Each row of a before or after table is a point. One or more steps were done to the points. Then noise was added and the rows were shuffled. The steps act on columns, c1 being the first. Write out the steps. A step turns or swaps two columns, mirrors them in a line or flattens them onto one, adds a multiple of one to another, or multiplies or shifts one. Angles are multiples of 10 degrees, from the lower column toward the higher: turns from -170 to 170, lines from 10 to 170 but not 90. Use the fewest steps. Two steps may share a column if one is a turn and the other turns, adds or multiplies; they go together, in the order done. Otherwise the lowest column goes first.
(in the rows, 128 means zero)

Before (8 x 3):
[[102 189  77]
 [168 102 196]
 [181  56 101]
 [106 139 123]
 [143  99 114]
 [ 92 167 136]
 [114 107 137]
 [145  94  93]]
After, 8 rows:
[[144  99 127]
 [106 140 111]
 [114 106 128]
 [146  93 105]
 [167 100 224]
 [102 188  61]
 [181  54 141]
 [ 93 167 113]]
Steps: add 0.7 times c1 to c3

Before (13 x 8):
[[185 152 155 140 109 165  65  92]
 [116 194 166 158  89  91 109  83]
 [ 80 100  66 167 156  71 125 182]
 [106 143  88  98 145  74 126 131]
 [117  68 147 163 169  70 144 167]
 [109 129  81 114 174  87 117 174]
 [140 122  78  72 155 170 149 107]
 [145 136  58  92 114 145 162 160]
 [179 171  85  74 122 181 164 150]
 [159 163 135  82  79 138 101 125]
 [153 155 141 138  52 109  87  53]
 [ 64 106 116 129 143 123 125 172]
 [179  98 109  25 116 173 104 119]]
After, 13 rows:
[[145 125 138  91 199 144 161 161]
 [116 207  77 156 106  90 108 108]
 [ 79  84 176 167 176  70 125 170]
 [179 105 122  24 150 173 102 109]
 [109 113 186 114 156  86 117 170]
 [187 165 101 139 108 165  64 102]
 [105 140 156  96 158  74 127 134]
 [179 159 138  72 172 179 166 164]
 [152 178  51 138 144 109  88  66]
 [117  58 159 163  97  70 142 144]
 [158 161  81  83 137 138 101 137]
 [140 130 169  73 166 169 147 105]
 [ 65  93 145 129 135 122 122 161]]
Steps: turn c2 and c8 by 20 degrees; turn c3 and c5 by -110 degrees

Before (13 x 12):
[[105 114 100 153  92 113 127 103  96 164 120  97]
 [111 161 142 140 161 131 131 138 122 103 112 151]
 [148 147  98 147 136 118 126 156 112  92 146 133]
 [152 127 132 168 130 136 123 128 130 173 135 109]
 [134 163 106 133 136 150 126 154 119 117 136 183]
 [114 111 106 119 157 183 183 124 176 122  56 124]
 [105  80  98 118 171 191 165  96 134 125  92 116]
 [153 123 115 137 124 101  93 143 119  96 140 178]
 [109 123 132 173 100 113 142 119 139 162 172 111]
 [152 118  81 178 120 156  96  93 137  97 122 140]
 [110 137 134 114 155 191 125 169 165 107 102 132]
 [136  94 101 187 116 149 126 130 107 108 114 145]
 [153 156 143 118 123 154 133 144 116  79 127 163]]
After (13 x 12):
[[160  79 148 118 121 192 164  75 143 124  92 117]
 [129  92 158 187 123 148 126 139  75  96 113 144]
 [121 117 182 178  93 156  96 116 150  79 121 140]
 [130 162 151 133 153 150 127 133 105 110 138 182]
 [145 123 119 172 106 114 142 147 154 182 172 111]
 [139 160 109 140 153 131 130 105 112  87 111 151]
 [ 98 156 124 119 139 155 133 141  97  48 128 163]
 [105 128 133 168 129 136 122 126 133 201 134 109]
 [120 147 163 146 156 118 125 136  88  71 145 133]
 [158 114 146 153  89 114 127 148  49 185 120  97]
 [143 139 115 112 177 190 124 126 220  94 102 132]
 [149 112 145 119 139 183 183 102 248 120  56 123]
 [109 124 148 136 139 101  94 139 105  77 141 178]]
Steps: turn c1 and c3 by 160 degrees; turn c5 and c8 by -60 degrees; multiply c9 by 2.5; multiply c10 by 1.6

Before (13 x 20):
[[ 67 102 137 187  54  69 139  73 101 173 105 107  87  45  54 119 132 152
   97 112]
 [132 170 113 175 153 120 128 182 182 102  83 136 160 129 143  75 104 142
  162 106]
 [ 80 173 181 125  69 145 162 137 103 104  94 139 125 147 134 157 119 152
  121 117]
 [ 48  94 100 141 125 135 103 173  71  93 184 119 142 193 122 140 121 145
  108 126]
 [160 141 192  96 104 169 108 131 135 140 120  67  79 152 112 124 181 109
   79 138]
 [147 101 125 159 135  62  80 166  53  79 148 142 199 109  93  50  70  71
   62  68]
 [115 122 147 133  81 131 101 172 135 122 152 174 119  77 118 136 114  68
  110 150]
 [ 95 133 129 117  98  95   8 121 106 138 104  74 202 145 135  99 108 115
   52 151]
 [148 109  87 133  43 152 128  72  86 108 110 149 119 137  88 156  87 147
  132  91]
 [153 161 134  69 121 133  96  71 157 189 144  80 126 152 110 204 163 105
   68  70]
 [ 62 107 110 150 176  98 132 141  68 118 133  98  88 102  71 131 107 124
  145 122]
 [147 100 141 149 155  74  33  89 149 190  68 135 123 196 106  80  99  97
   94 111]
 [183  95 139 123 174  63 103 118 178 114 104 133  94 194  68 149 147  83
  153  95]]
After, 13 rows:
[[131 169 109 176 152 120 132 181 182 102  84 135 159 127 158  74 103 144
  162 105]
 [183  94  99 122 174  65 194 116 180 114 105 130  95 105  86 148 145  84
  153  96]
 [114 122 157 132  80 132  76 173 135 122 153 175 118 100 121 136 114  67
  111 148]
 [147 101 127 148 156  74 197  89 150 190  68 135 123  32 111  80 100  97
   94 110]
 [152 162 119  68 121 133 154  73 156 190 147  83 124  98 116 205 163 106
   69  71]
 [ 61 107 158 150 177  99 102 142  68 120 134  98  88 133  52 131 109 124
  147 120]
 [161 141 169  95 105 169 154 132 133 140 122  67  79 109 114 122 182 107
   80 139]
 [ 96 134 153 116  99  96 144 120 106 140 104  74 202   6 129 100 110 116
   53 150]
 [ 80 172 216 126  68 145 150 136 104 103  95 137 126 161 126 157 119 151
  119 116]
 [148 101 110 160 136  61 110 165  53  79 151 142 197  80  70  49  71  72
   63  69]
 [147 108  74 133  44 150 135  73  87 107 111 149 120 127  74 154  87 146
  131  91]
 [ 48  91 156 141 123 135 194 171  71  92 184 120 140 104 104 141 123 147
  110 127]
 [ 66 101 180 189  54  71  44  73 101 169 105 106  87 138  47 119 132 153
  101 111]]
Steps: add -0.7 times c1 to c3; swap c7 and c14; add 0.3 times c9 to c15

Before (12 x 48):
[[177 101 113 178 150 143 128 155 177 129 137 176  93  57 146 135 122  76
   88 122  55 152 213  91 135 143 102 142  94 148 125 136 130  76 113 134
  155 151 133 135 167 163 132 146 157 167  78 144]
 [137 139 203 149 150  97  96 104  45 129 215 132  92 180  73 142 168 172
  167 123 169 114 141 181  63  65 150 126 187 115 161 111  88 125 109 129
  119 153  85 130 131  82 103 141 149 143 120 107]
 [151 140 233 163 129  83 100 122  80 132 179 102 146 137 120 169 142 128
  129 104 223 122 149 186 153  47 132 104 150 127 125 130 102 148  69 132
  131 118 113 122 157 145 119 191 144 164 134  92]
 [160 137 108 137 111 151 131 150 139 173  58 195 111  50 152 114 167 100
   51 120  63 142 210  86 117 153 115 129  32  90 135 141 104 120  98 128
  140 107  83 126 176 173 151  71 148 157 129 100]
 [126 104 121 197 159 235 134 154 179 146  83 174 100  35 158 155 175 117
   62  95  72 105 198  85  91 159 115 184  66 103 111 161 145 121 147 130
  151 107 107 188 199 155 160 164 145 156 116 115]
 [ 98 136 142 164 110  64  48 115  68 107 170 109 116 133 131 187 168 132
  172 121 192 101 131 139 120  69 144  96 171  60 108  95 128 114  95 129
   70 113 152 101 118 132 109 189 129 167  97 101]
 [ 74 140 173  96 167  90  71 146  90 148 222  72 101 120 127 111 154 140
  155 134 210 141 116 147 110  64 150 117 121 126 144 102 105 120  78 134
  104 121  94 125 125 116 114 208 172 173  90  95]
 [ 85 145 180 131 125  93 123  82  62 126 157  64 116 130 121 164 150  90
  191 130 210  94 150 155 133  72 146 110 146 104 165 101  82  94 124 155
   93 166  85 116 158 167 105 190 164 123  92 121]
 [152 158 115 175 169 186 137 140 124 121  95 169  47  56 142 125 100 117
   56  75  74 126 189 114  69 200 119 139  80  94  77 170  92 120  85 133
  172 129 112 154 145 199 124 161 156 157 124 119]
 [154  77  94 140 125  93 213 196  90 114 105  12 116  95 171 153 169 138
  108 119  82 148 173  85 136 118 144  86 137  30 176 108 157 134 108  89
  148  14 117 137 190 193 146 154 123 112  70 181]
 [165  77 115 144 118 156 246 173 138 103 118  56  83  66 162 139 183 160
  140 104  62 115 176 134 175 122 164  42  81  47 135  84 158  81  83 151
  154  39  85 147 131 136 125 139 123 114  76 119]
 [106 133 146 158 123 117  78 110  12 155 192 100 117 161 132 151 146 107
  160 136 204 147 130 202 137  67 115 156 120 108 111  97 102  99 105 109
  140 142 141 150 120 106  99 171 170 136 147 114]]
After:
[[124 104 128 202 161 234 138 155 177 147  84 171 103  37 157 148 175 112
   62  95  74 106 194  80  92 163 112 181  66 106 148 157 143 121 146 131
  145 106 109 184 197 154 130 164 144 161 113 162]
 [175 100 135 176 151 143 131 153 178 126 137 178  94  55 148 121 123  81
   88 123  52 152 212  91 138 143 101 140  94 145 132 138 127  75 108 133
  151 150 131 136 163 166 129 144 153 165  78 115]
 [167  80 135 145 116 157 247 173 138 103 119  56  86  62 164 148 181 153
  137 103  61 114 178 133 174 116 164  42  80  50 121  84 159  76  83 152
  154  39  88 149 133 136 137 140 123 110  80 134]
 [158 136 109 137 111 151 128 151 142 171  58 195 114  55 154 103 168 107
   52 124  65 142 210  88 118 150 121 133  31  87 124 138 102 120 102 129
  137 104  88 120 173 175 142  69 149 153 120 165]
 [ 73 143 182 100 166  90  73 147  91 147 220  72 103 123 126 113 157 142
  150 134 209 145 118 147 106  62 149 115 126 129 108 104  99 120  74 129
  105 121  97 128 129 118 161 214 172 170 107 139]
 [154 157 116 180 170 186 142 143 119 119  94 168  46  59 143 120  99 118
   56  79  75 129 193 116  70 204 118 139  79  93 180 169  90 118  90 138
  171 121 112 155 142 196 143 158 157 154 121 134]
 [108 134 139 156 126 119  81 111  10 159 194 101 118 159 134 140 149  96
  158 135 208 152 127 200 134  69 114 153 122 109 145 100 106 100 108 111
  134 144 140 152 119 106 163 170 169 138 155 123]
 [ 91 136 149 165 107  64  46 113  68 108 170 109 119 132 128 190 167 111
  168 120 193 103 128 143 120  72 145  97 172  59 148  97 131 119  99 128
   67 116 155 101 116 132 157 192 128 166 102 137]
 [ 86 143 186 130 127  92 127  82  61 122 158  64 116 132 120 152 153  80
  192 131 213  94 149 155 136  73 144 116 149 106  92 102  82  94 125 155
   94 168  79 116 158 169 163 188 167 123 115 123]
 [155  77 114 138 123  96 214 199  90 116 105  14 113 100 170 152 173 123
  107 120  83 144 170  86 133 117 141  81 135  28  75 108 151 137 114  92
  146  14 118 137 193 194  97 152 123 109  60  96]
 [155 138 225 162 130  86 105 120  79 131 178 102 146 135 121 169 146 112
  129  99 226 123 149 180 152  44 135 102 151 125 132 131 102 148  62 131
  135 118 111 117 159 144 166 192 140 163 170 152]
 [139 143 203 149 148 100  99 108  42 132 216 134  89 184  74 155 170 168
  165 123 171 118 145 181  67  71 149 125 186 108  93 115  93 122 106 131
  116 156  83 126 131  78 160 145 152 146 145 126]]
Steps: turn c3 and c47 by 20 degrees; turn c16 and c18 by -20 degrees; multiply c31 by -1; turn c43 and c48 by 140 degrees; add 0.3 times c41 to c43

Before:
[[ 84 117 103 208  86 151 112  62 112 125 151 110 147  66 164 123  83 129
   73 148 122  70 120 126  53  90 168  53  96 187 112  55 133  95 169 111
   76 100 124 205  81 150 108 121 153 170  80 141 135 120 148  72 141 145
  175 114  78  92 192 155 132 168 140  51]
 [139 126 151 126  89 178 152 132 126  66  89  81  96 122 132  69 147 148
  174 168  66 145  80  79 126 164 148 164  78 103  94  94 102 106 177 173
  136 142  90  96  77 124 125 161 155 112 199 139  91  85 183 163 152 150
  114 170  71 105 108 105 111  90 128 119]
 [ 69  96 116 173  74  73 195 100 217 118 164 114 108  94 149 181  80 150
  173 170 116 150 137  56  82 101 185 111 162 113 137 107 174 135 143 142
  189 146 143 167  96 106 130  86 171 106 111  51 122  79 156 127  86 142
  120 128 186 141 129  77 157 103 117  32]
 [ 85 206  96 181 126 154 145  38 179  80 119 120 104  86 114 117 108 120
  168 113 181 164 181 161 171 175 112  89 135 178 139 107 102 141 116 153
  156 152 179 115 146  55 162 126 121  88  88 169 151 142 167  84  76  63
  102 127 132 184  76  73 122 108 156 139]
 [104 112 139 131 169  91  73 134 202 159  78 178 170 155 152 113  58 121
  106 136 125 169  81 134 119 134 157 156  51 100 184 134 201 120  84 135
   73  79 169 127 187 129 145 147  77 192 124 158 152 102 153 115 131 175
  121 147 183 106 108 124 190 130  99  94]
 [186 138 102 109 170  73 103  49 144 168 120 174 103 149  64 113 158 165
  129 181  76  54 147 115 172 170  93 154  89 170 126 134 156 140 101 185
  135  61 161 157 155  91 173 117 154 146 107 122 197 142  76 163  88 187
   99  61 151 182 127 142 180  91  99  77]
 [ 82 140 141 176 113 196 107 141 179  91  62 129 170  79 141  90 147 151
  161 133 156 170 150  99  60 132 103  87  45 201 184  75 190 169  92 106
  175 135  97 125  84  75  70  84 176 160 184 136 168 176  98 150 143 168
   88  99  63 132 160 171 191 138 114  55]
 [ 82 137 122 113 160 121 153 144 162 169 143 139 164 155 142  58 103 181
  170 173 172 133 156 178 164  76 124 137 125 105 114 148 206 100 135 200
  129 106 131 123  99 131 147  80  85 105  85 103 169 117 161  86  48  66
   97 171  73 169 159  84 200  95 183 125]
 [123  96 139 156 129 191 102  71 167 126  58 158 132  97  97 158  83 147
  152 169 136  77  97 114 165 154  91 169  67 105 116  55  89  82 139  88
  171  97 132 122 131 134  75  76 154  97 177 109 119  69 123 125  31 153
  140  60 182 176 124 136 186 130 188  95]
 [154 195  80 115  79  89 182 158 136 108 124 150 138 162  62 156 138  76
  141  94 182 109 141 171  75 197 153 138  85 110 113 106 163 145  89 143
  163 112  95 154 171 112  80 158 113 120 123  52 205 129  69  61 114 185
  179 144  92 186 104 149 111 118 101 123]
 [112 111  76 114  96 155 193 137 128 111 122 103 146 155 150 180  90  66
  118 147 117  96 159 123 177 200  77  96 120 163 171 109  88 171 112 119
   76 161  63 150  84 118 150 132 137 155 121 153  94 193  93 168 153 110
  171 125  68  85 131  84 146 149 104 109]
 [170  98  63 150  88 117 166 158 130 170 159 162 117 112  64 132 158  64
   99 150 100 120  82 140  93  79 178  72  78  91 152  70 194 156  72 105
  174  81 140 178 161 150 167 101 134 151 165  67 165 111 124 137  99 122
  170 115 112 175 163 112 182 125 203 131]]
After, 12 rows:
[[ 78 136 124 113 164 120 151 142 158 163 142 138 166 151 141  62 121 181
  170 176 172  89 158 165 163  76 127  77 122 106 113 145 205  99 137 198
  128 104 130 125  94 129 147  79  86 105 157 102 168 117 162  89  48  89
   97 168  74 166 161  72 202  94 186 124]
 [ 88 117 109 206  89 151 108  63 112 124 153 112 151  70 163 121  58 128
   71 149 120 104 118 105  51  93 167 196  92 187 111  60 131  98 169 111
   74 102 131 204  78 147 109 124 152 172 167 140 131 119 150  71 140  92
  171 108  77  90 193 132 131 165 139  53]
 [ 69  91 119 174  77  69 193  98 217 117 163 113 105  94 153 181 122 149
  175 169 116  74 136 194  83  97 186 148 160 112 137 104 173 135 146 142
  191 143 144 170  98 106 128  87 172 105 125  54 123  82 156 125  84 128
  119 128 189 137 130 195 162 100 120  29]
 [185 140 103 110 171  71 104  52 142 169 120 175 101 151  61 111  79 165
  124 183  77 179 148 117 174 167  91 142  87 172 126 137 157 136  96 182
  134  62 163 155 158  90 175 120 154 140 168 126 196 145  75 165  87 187
   96  61 152 186 126 141 180  97  99  80]
 [ 80 138 139 175 112 196 106 141 185  96  61 133 171  78 146  87 174 151
  163 130 158 145 148  89  64 130 100 187  46 201 183  77 190 166  93 109
  175 138  98 121  82  75  64  84 176 159  73 133 166 174  98 150 145 127
   85 100  61 131 158 161 194 142 115  55]
 [118 108  73 114  94 158 190 137 124 116 122 104 144 158 152 180  77  65
  118 149 116 107 162 172 176 197  76 137 125 164 174 115  86 173 111 117
   76 163  62 149  83 115 151 134 140 156 133 151  95 192  93 174 156  94
  169 122  68  83 128 126 146 148 101 108]
 [142 122 152 125  88 181 152 131 127  66  90  82  94 123 133  69 150 150
  172 169  66 166  80 162 125 169 153 113  74 109  96  91 101 109 178 175
  135 140  91  96  79 127 120 162 158 118  66 138  92  84 185 159 153 169
  110 169  72 103 107 172 109  89 122 124]
 [151 193  81 114  76  94 182 155 135 106 124 151 142 160  65 156 117  76
  138  98 182 144 139  98  70 198 153 155  84 107 110 105 162 144  91 142
  161 112  98 152 169 115  78 159 111 117 140  52 208 130  65  60 116 178
  184 147  93 188 102  88 107 116 100 125]
 [ 85 206  94 180 125 154 147  37 179  78 121 119 106  87 113 121 148 121
  169 113 183  79 182 177 168 177 106 115 140 175 141 102 103 144 115 150
  157 150 180 116 148  51 164 127 122  90 154 168 147 149 167  83  79  56
  101 130 134 185  76  86 119 109 155 143]
 [120  95 146 154 127 194  99  71 167 124  60 157 134  96  98 154  66 153
  147 172 138 128  94 122 166 156  92 115  71 103 117  52  84  81 141  88
  173  96 129 121 126 135  80  74 155  97  77 105 121  67 126 126  32 176
  142  58 184 177 121 144 187 129 187  98]
 [106 109 143 131 169  91  77 136 202 161  78 176 168 157 148 113 128 120
  107 138 122  46  82 130 121 133 161 136  50  99 183 136 201 118  78 136
   72  77 168 124 184 128 147 149  74 188 101 162 150 105 154 116 131 180
  120 143 182 103 106 120 188 126 103  94]
 [171 102  59 154  85 112 162 158 131 169 161 161 117 117  63 131 138  59
   97 153  99 167  83 140  97  78 175 168  80  93 150  69 193 152  74 108
  175  81 138 177 164 149 170 104 134 149 104  64 164 109 119 138  96  89
  165 122 111 178 157 112 184 126 203 134]]
Steps: turn c17 and c22 by -60 degrees; turn c22 and c47 by -160 degrees; mirror c24 and c60 in the line at 130 degrees; mirror c28 and c54 in the line at 70 degrees

Before:
[[152 115 121 144 121 133 153 126 114 145 116 134 150 121 138 137 137 125
  128 154 119 138 130 122 129 147 162 113 133 128 105 166 130 117 129 111
  122 122 136 147 133 136 148 138 112 111 132 124 112 134 137 116 126 115
  119 135 138 112 122 128 120 137 154 126]
 [134 112 118 144 119 135 125 124 130 134 123 125 146 153 139 127 137 127
  148 142 139 119 144 129 141 117 127 145 122 128 132 111 125 152 127 121
  138 119 141 130 114 147 145 136 155 116 111 127 105 123 121 116 109 128
  149  77 132  87 112 119 120 120 123 128]
 [132 130 124 144 142 139 132 166 133 130 120 132 135 138 111 119 135 143
  151 125 130 115 128 114 111 107 129 114 120 142 122 111 159 128 106 137
  143 133 138 170 119 150 129 139 115 103 136 134 116 125 115 117 109 136
  127 142 113 137 110 114 111 118 141 140]
 [136 112 116 137 119 158 138 132  79 106 147 120 117 145 142 126 131 141
  124 133 131 139 142 139 103 131 134 138 136 148 119 205 148 120 116 145
  143 159 123 107 149 148 149 116 135 121 127 135 132 131 111 119 100 131
  136 144 115 115 128 114 113 117 136 138]
 [149 130 121 128 109 157 119 133 100 137 145 126 140 154 139 138 128 147
  131 133 116 137 142 136  72 131 134 134 167 130 135 127 136 207 148 112
  107 118  82 106 150 145 145 142 113 128 138 120 116 135 123 132 120 133
  139 118 130 132 107 122 126 122 130 133]
 [141 123 122 145 150 149 121 125 112  68 133 133 117 151  85 136 131 126
  132 128 126 140 126 113 149 171 126 142 143 123 127 111 132 117 112 127
  142 135 115 131 127  88 153 143 115 163 128 124 136 135 119 116 115 110
  149 138 124 109 109 130 135 160 125 137]
 [156 111 128 146 110 110 142 150 133 137 133 109 155 155 132 121 132 125
  132 128 158 131 131 112 125 124 125 142 134 129 132 144 126 136 104 121
   92 130 137 106 170 145 112 143 122 105   7 157 118 138 138 122  92  88
  128 140 111 108 111 153 115 116 146 136]
 [150 124 162 124 117 147 133 128 131 140 148 136 134 137 113 129 126 125
  133 156 128 137 136 129 137 119 129 118 149 120 172 110 127 133 132 128
  126 130 130 158 108 147 144 119 109 103 140 122 105 140 128 130 124 131
  110 130 109 136 124 122 124 134 118 132]
 [ 95 135 129 122 110 157 140 156 141  61 124  99 137  69 140 135 128 123
  150 129 118 137 133 113  78 113 126 135 119 132 125 121 132 116 143 179
   98 153 135  99 128 137 148 142 123 103 139 169 118  71 127 115 124 117
  150 140 172 130 117 124 112 129 137 141]
 [119 118 139 127 135 117 124 133 141 138 132 125 124 153 124 126 138 127
  132 140 149 128 139 157 151 108 127 141 137 141 109 128 136 117 111 124
  142 138 125 126 106 147 149 140 133 114 140 118 118  94 112 127 109 107
  115 141 109 126 110 113 129 177 149 116]
 [152 145 129 144 109 123 118 155 136 141 133 131 131 147 137  97 121 125
  145 132 128 139 127 154 145 109 135 143 125 125 108 146 147 124 108 112
  135 127 138 117 115 142 120 133 130 133 141 121 197 122 109 123 114 130
  151 143 124 142 117 121 136 173 121 126]
 [146 137 117 130 144 123 134 123 119 140 131  99 150 140 130 134 130 130
  130 126 124 124 128 112 143 134 125 142 120 122 107 119 151 120 113 129
  142 144 141 157 111 149  98  77 113 181  97 133 112 141 127 123 112 135
  141 132 107 141 108 127 126 118 114 140]
 [152 116 162 135 120 159 145 168 140 129 117 124 118 157 122 138 125 149
  125 127 129 144 137 117 151 113 127 127 121 145 133 109 126 140 113 116
  143 135 138 107 118 129 142 120 168 106 138 127 111 129 143 135 122 126
  137 144 123 139 128 113 125 142 125 122]]
After (13 x 64):
[[152 118 121 147 123 135 150 122 116 143 116 132 151 121 136 137 135 127
  126 152 120 142 131 123 128 141 163 114 132 129 103 164 132 121 131 151
  121 120 125 145 133 136 148 142 112 114 132 122 109 134 138 115 125 115
  145 123 136 112 125 125 118 141 153 127]
 [155 116 159 135 119 162 146 169 139 130 115 145 120 157 122 139 125 148
  127 117 130 145 135 117 153 113 137 128 122 149 131 108 127 142 115 123
  140 132 126 105 119 125 142 120 167 105 138 128 113 132 142 138 118 128
  138 136 124 137 127 115 123 145 124 121]
 [144 135 117 130 141 123 138 122 121 141 130 132 150 142 127 137 130 134
  131 114 123 126 127 112 141 135 124 139 119 122 109 122 148 117 113 127
  146 143 134 160 109 144  94  76 113 180  95 134 110 140 127 119 113 137
  136 156 107 144 107 126 125 116 112 139]
 [157 114 127 151 109 110 143 152 131 140 135 144 153 157 134 122 131 121
  134 129 157 131 132 113 125 126 131 140 134 133 131 140 125 136 106 125
   91 126 126 107 169 145 110 142 122 103   9 158 117 137 138 122  93  90
  128 148 112 108 109 150 114 118 145 136]
 [137 112 117 145 120 135 125 124 130 134 123  77 147 151 141 128 134 125
  149 119 141 120 143 128 144 118 134 144 121 129 130 112 125 151 129 126
  137 120 128 128 113 144 143 135 156 114 111 128 108 122 121 117 107 128
  152 128 131  86 115 119 121 121 124 129]
 [141 124 121 146 151 149 122 127 113  69 131 139 113 149  86 135 132 127
  127 107 124 142 125 114 149 173 124 141 142 125 124 110 132 119 112 128
  141 137 107 131 129  88 151 145 115 164 127 123 142 134 120 115 114 110
  138 123 120 108 108 130 133 162 122 136]
 [152 144 129 145 109 123 119 153 133 142 130 144 128 147 135  95 121 128
  143 108 132 138 131 151 144 106 142 145 123 124 107 147 146 120 107 127
  131 128 128 120 113 144 119 131 130 130 144 119 195 120 103 120 116 129
  143 124 125 142 119 122 138 171 121 127]
 [130 125 123 145 141 135 132 169 129 131 121 143 136 136 112 117 134 142
  151 126 128 112 128 115 114 110 122 115 121 142 121 111 160 129 106 133
  142 131 132 170 121 150 130 141 118 107 136 137 116 121 115 118 107 137
  127 124 110 137 111 114 112 120 141 141]
 [118 117 137 123 136 118 123 135 140 138 131 140 125 151 123 127 140 127
  131 145 152 126 141 157 149 107 131 138 138 137 110 125 139 117 109 126
  143 138 117 127 106 148 146 140 134 116 143 117 121  96 110 128 106 105
  132 132 110 129 109 111 128 179 145 118]
 [ 93 137 130 120 110 158 142 154 139  65 121 139 132  68 144 140 126 121
  150 107 118 137 134 112  82 111  84 139 121 135 125 122 135 119 145 150
   96 153 123 100 129 136 145 143 125 100 138 171 119  74 129 114 127 116
  141 160 173 129 119 125 116 132 135 140]
 [151 123 157 125 118 145 131 131 128 138 149 129 133 134 111 130 126 127
  132 157 128 137 135 129 138 118 127 117 149 121 174 110 124 126 136 134
  129 128 123 157 107 147 144 118 111 103 138 122 103 138 128 126 124 133
  145 119 105 136 124 121 124 132 116 130]
 [136 108 116 137 117 157 137 131  81 106 146 141 116 145 145 127 129 139
  125 126 133 138 143 141 102 128 118 139 136 148 125 201 147 122 119 143
  143 156 110 109 145 149 148 116 133 121 127 137 133 130 111 123 102 131
  136 136 118 117 127 113 113 119 135 137]
 [148 128 121 124 108 158 119 134 101 134 145 115 137 157 141 139 127 146
  138 124 117 136 141 138  70 131 146 132 165 132 133 128 138 208 147 128
  106 118  74 107 146 142 145 141 113 133 137 121 114 136 123 131 121 133
  136 128 133 131 108 123 124 124 129 137]]
Steps: turn c12 and c56 by -90 degrees; turn c20 and c55 by 60 degrees; turn c27 and c36 by 60 degrees; shift c39 by -10
